Rows are points. Each copy is the shape, with its points in the same order, turned, moved and blurred by noise. Some copies are also mirrored. Which?

Shape (6 x 2):
3 26
10 38
-19 31
-1 -42
26 -46
18 48
Copy 1, 6 rows:
-19 22
-28 38
-35 8
38 -14
54 15
-30 48
Copy 1 is: only turned
Copy 2 (6 x 2):
13 29
22 39
-9 38
5 -38
30 -45
30 52
Copy 2 is: only turned

Shape, 7 rows:
14 -53
0 -1
-10 -13
-54 35
28 34
-33 41
10 18
Copy 1:
-52 7
2 0
-9 -9
47 -46
34 34
49 -25
20 14
Copy 1 is: mirrored
Copy 2:
-26 -51
-8 12
-22 2
-34 73
43 8
-12 65
16 18
Copy 2 is: only turned
Copy 3:
45 -56
26 -1
17 -15
-36 27
46 36
-11 35
32 14
Copy 3 is: only turned
Copy 4:
-34 -19
11 -4
-11 2
27 63
43 -20
34 39
24 -3
Copy 4 is: only turned

Shape (9 x 3):
-3 38 -48
-32 -36 -22
40 -45 30
18 32 -21
12 28 -58
3 22 25
-41 -30 23
-42 36 20
24 24 15
Copy 1:
29 41 -10
-23 -18 -45
-29 -61 29
20 24 22
42 27 -7
-31 15 30
-63 -13 -26
-50 48 1
-8 9 40
Copy 1 is: only turned
Copy 2:
22 7 -51
-44 -8 0
14 -40 65
37 5 -13
27 -11 -48
28 28 25
-37 23 35
1 65 9
45 12 19
Copy 2 is: only turned
Copy 3 (9 x 3):
-3 -13 -50
-43 -22 21
-3 51 42
8 16 -37
-18 3 -60
32 3 8
-6 -27 44
38 -44 9
26 22 -13
Copy 3 is: mirrored

Shape:
6 38 -2 -49
-32 33 -26 3
5 -12 -16 27
-10 76 39 -35
-5 -3 -22 15
17 -8 -49 28
-14 -47 -33 38
2 -7 -34 56
Copy 1, 8 rows:
-21 55 -14 -34
-52 17 -16 14
8 1 -43 24
-34 82 37 -7
-9 1 -38 13
-10 6 -71 16
11 -44 -49 27
-5 -10 -67 48
Copy 1 is: only turned
Copy 2:
-23 -29 13 51
-35 17 15 2
10 4 -24 -18
-14 14 28 87
-3 1 -11 -15
-16 -5 -41 -31
15 1 -14 -62
-3 29 -40 -38
Copy 2 is: mirrored
Copy 3 (8 x 4):
30 27 -27 36
-24 -4 -53 27
-34 -4 -10 -20
11 34 -10 85
-24 -5 -21 -10
-34 12 -32 -42
-41 -39 -18 -46
-63 0 -22 -31
Copy 3 is: mirrored
Copy 4:
-30 25 -45 2
-34 -16 -1 -29
14 -8 28 2
-82 44 -28 7
4 -15 15 -5
35 -9 20 -27
34 -46 36 6
19 -16 51 -20
Copy 4 is: mirrored
